Rows are points. The last column is the point's height on a tilted bowl or saddle (a function of degree 2), plus a little noise. Along how many of its main directions does it bend up, bend down or stay straight?
(in the rows, 128 means zero)

Points (17 x 4):
106	40	181	161
168	127	207	205
180	208	133	107
150	174	97	83
140	162	143	120
102	131	126	127
62	82	82	222
52	190	128	81
90	96	137	143
114	146	127	119
140	102	115	127
119	225	90	78
86	138	139	118
122	121	122	128
143	149	86	93
146	125	135	122
129	132	77	117
Directions: 1 up, 1 down, 1 straight

Points (15 x 4):
130	154	147	127
110	123	125	117
117	137	97	101
154	89	99	88
156	72	147	70
152	108	112	97
138	161	245	135
202	171	137	70
127	157	129	115
123	100	107	103
111	114	120	115
169	136	120	95
83	36	141	53
32	57	138	65
101	100	167	120
Directions: 0 up, 2 down, 1 straight

Points, 26 rows:
171	133	146	163	126
147	84	225	153	229
120	156	143	100	134
132	109	137	175	129
118	107	86	103	140
67	122	115	245	131
101	82	134	109	163
160	118	82	166	108
138	129	103	174	102
104	94	94	116	146
117	168	62	168	91
118	108	182	26	187
93	109	133	124	144
77	123	163	161	154
116	162	144	140	122
126	96	131	53	166
135	73	179	111	191
169	176	111	201	79
86	75	88	87	175
138	162	134	115	123
86	172	120	125	125
89	114	97	116	138
104	166	122	113	124
102	124	229	134	210
176	145	74	193	81
74	172	130	166	124
Directions: 3 up, 0 down, 1 straight

Points (46 x 7):
129	131	150	149	107	116	132
137	158	125	71	140	128	133
188	166	138	133	126	123	108
86	77	162	153	92	114	150
154	109	176	120	97	154	122
95	128	111	147	154	66	147
84	147	93	199	68	129	180
130	131	107	70	126	140	114
131	154	176	132	174	137	124
82	139	158	139	145	151	150
84	85	64	116	158	106	154
110	135	120	113	128	77	146
101	139	118	198	205	189	65
127	153	199	142	87	134	170
194	78	103	217	149	132	21
221	143	83	134	140	143	40
52	196	157	186	189	146	144
161	97	165	177	104	58	106
138	75	102	112	108	139	106
110	84	189	135	124	229	54
179	140	143	167	116	138	71
155	151	137	161	154	100	108
141	168	129	87	145	134	136
107	136	86	122	160	135	116
121	184	81	84	89	115	108
122	102	156	173	170	145	70
171	177	168	121	94	102	159
106	121	118	135	132	112	140
126	114	122	112	121	132	130
111	100	139	102	89	169	141
200	123	105	80	114	117	105
108	88	112	124	135	189	86
140	121	117	58	162	139	107
124	89	132	70	105	149	134
97	186	82	84	166	83	85
53	148	119	107	131	93	158
165	144	97	130	147	136	88
155	141	48	185	152	180	55
87	78	28	101	86	95	160
117	148	94	190	98	83	135
124	132	158	7	140	193	156
172	119	91	96	146	150	72
117	86	110	158	142	57	165
158	164	145	145	157	143	104
169	132	108	78	104	162	92
98	108	146	219	74	47	120
Directions: 2 up, 3 down, 1 straight

Points (41 x 7):
94	152	210	181	130	101	60
131	185	151	167	99	91	86
95	177	154	124	153	168	110
143	160	156	139	126	138	100
128	97	86	116	99	133	119
55	105	157	131	120	153	100
86	115	158	155	157	84	94
131	129	157	145	113	117	104
170	183	100	103	132	84	103
158	145	125	77	108	140	125
113	177	74	81	115	166	123
146	160	106	163	166	109	99
143	170	193	143	170	199	81
210	158	98	171	141	134	56
199	74	148	216	157	138	40
112	48	167	70	45	153	152
167	142	97	139	165	128	100
153	131	102	188	190	116	80
162	125	124	122	97	103	113
152	107	76	122	226	74	92
56	115	118	110	153	91	120
122	89	128	128	109	84	107
189	129	93	56	121	103	112
75	139	59	141	143	152	129
157	86	87	161	163	145	91
123	101	134	141	116	109	109
145	121	81	121	187	136	117
118	77	114	119	104	126	119
133	114	103	189	96	136	88
113	126	116	146	154	142	116
158	120	226	187	77	120	77
170	113	90	33	147	93	109
142	117	135	60	89	143	136
119	37	216	116	116	93	85
114	115	136	148	184	103	104
123	132	61	38	176	145	135
123	140	184	217	134	129	56
111	211	101	209	51	178	36
84	175	166	156	37	153	74
70	86	136	121	103	138	108
180	149	70	121	144	120	96
Directions: 1 up, 4 down, 1 straight

Points, 73 rows:
104	90	168	118	94	88	129	184	177
167	75	173	78	169	99	114	156	154
127	38	62	150	111	107	77	167	203
163	82	135	142	141	118	54	82	133
104	143	146	99	205	118	97	185	138
146	153	53	134	198	117	176	129	217
105	149	219	140	113	151	101	112	109
134	141	114	144	159	49	133	102	181
125	119	153	99	94	95	121	153	153
89	176	46	53	106	119	62	151	132
99	149	96	102	170	166	161	57	132
118	158	159	68	205	109	119	114	139
122	85	149	164	154	107	166	131	129
18	142	120	148	118	78	91	98	122
208	167	147	133	96	241	116	116	175
162	84	115	55	110	162	92	122	146
148	110	104	106	131	68	107	112	170
139	176	148	157	105	123	117	109	127
112	86	134	86	130	166	129	130	160
94	112	165	117	132	36	132	126	159
79	94	144	179	94	155	116	200	186
185	209	93	129	130	194	121	125	152
161	166	156	118	175	93	128	119	145
119	106	153	137	102	79	128	135	142
180	91	177	193	81	184	88	51	162
99	166	157	169	115	133	65	132	110
92	94	79	107	142	126	65	107	154
34	159	107	158	109	26	174	92	156
75	164	51	116	121	125	133	155	178
141	124	147	151	95	117	124	41	122
94	155	100	172	230	50	101	160	205
136	168	141	84	196	142	102	104	119
122	146	126	100	121	132	170	89	139
152	124	70	136	111	145	115	70	159
7	126	142	97	129	141	141	121	123
169	110	93	157	117	132	134	158	165
134	93	83	160	173	153	133	129	159
153	73	99	154	144	110	133	109	157
134	160	123	135	146	141	145	160	141
164	75	110	95	142	129	91	188	158
29	110	125	164	149	128	141	49	83
120	99	101	103	101	151	87	104	140
90	144	83	73	118	148	127	142	152
118	91	131	88	70	156	117	92	144
134	113	190	83	138	112	180	146	160
136	164	86	104	141	196	97	160	119
183	121	168	113	238	111	161	116	175
91	120	129	157	164	88	113	150	155
77	176	40	121	94	95	136	60	171
113	163	144	98	96	94	105	53	122
114	134	133	114	60	125	167	130	148
109	106	48	172	90	116	138	202	236
164	143	105	79	137	145	186	84	181
125	98	127	156	133	151	158	102	122
81	84	130	114	109	141	162	97	138
139	130	115	175	118	114	85	208	182
103	119	76	107	110	94	110	103	169
128	147	124	105	135	154	144	100	130
140	181	148	174	126	132	192	109	109
127	69	45	165	66	140	48	125	182
89	152	116	135	111	122	109	154	142
109	97	74	95	245	191	172	203	213
163	82	121	125	25	113	83	134	144
19	150	97	115	67	154	137	69	84
153	121	100	108	120	157	208	62	154
122	147	121	143	121	49	117	175	198
131	153	157	212	122	160	134	173	131
57	83	113	151	151	138	76	114	153
176	118	146	153	78	100	119	136	142
115	90	164	205	158	153	92	102	122
138	179	195	153	213	181	178	117	85
76	77	115	189	147	45	143	162	200
115	101	105	108	186	147	178	182	187
Directions: 4 up, 2 down, 2 straight
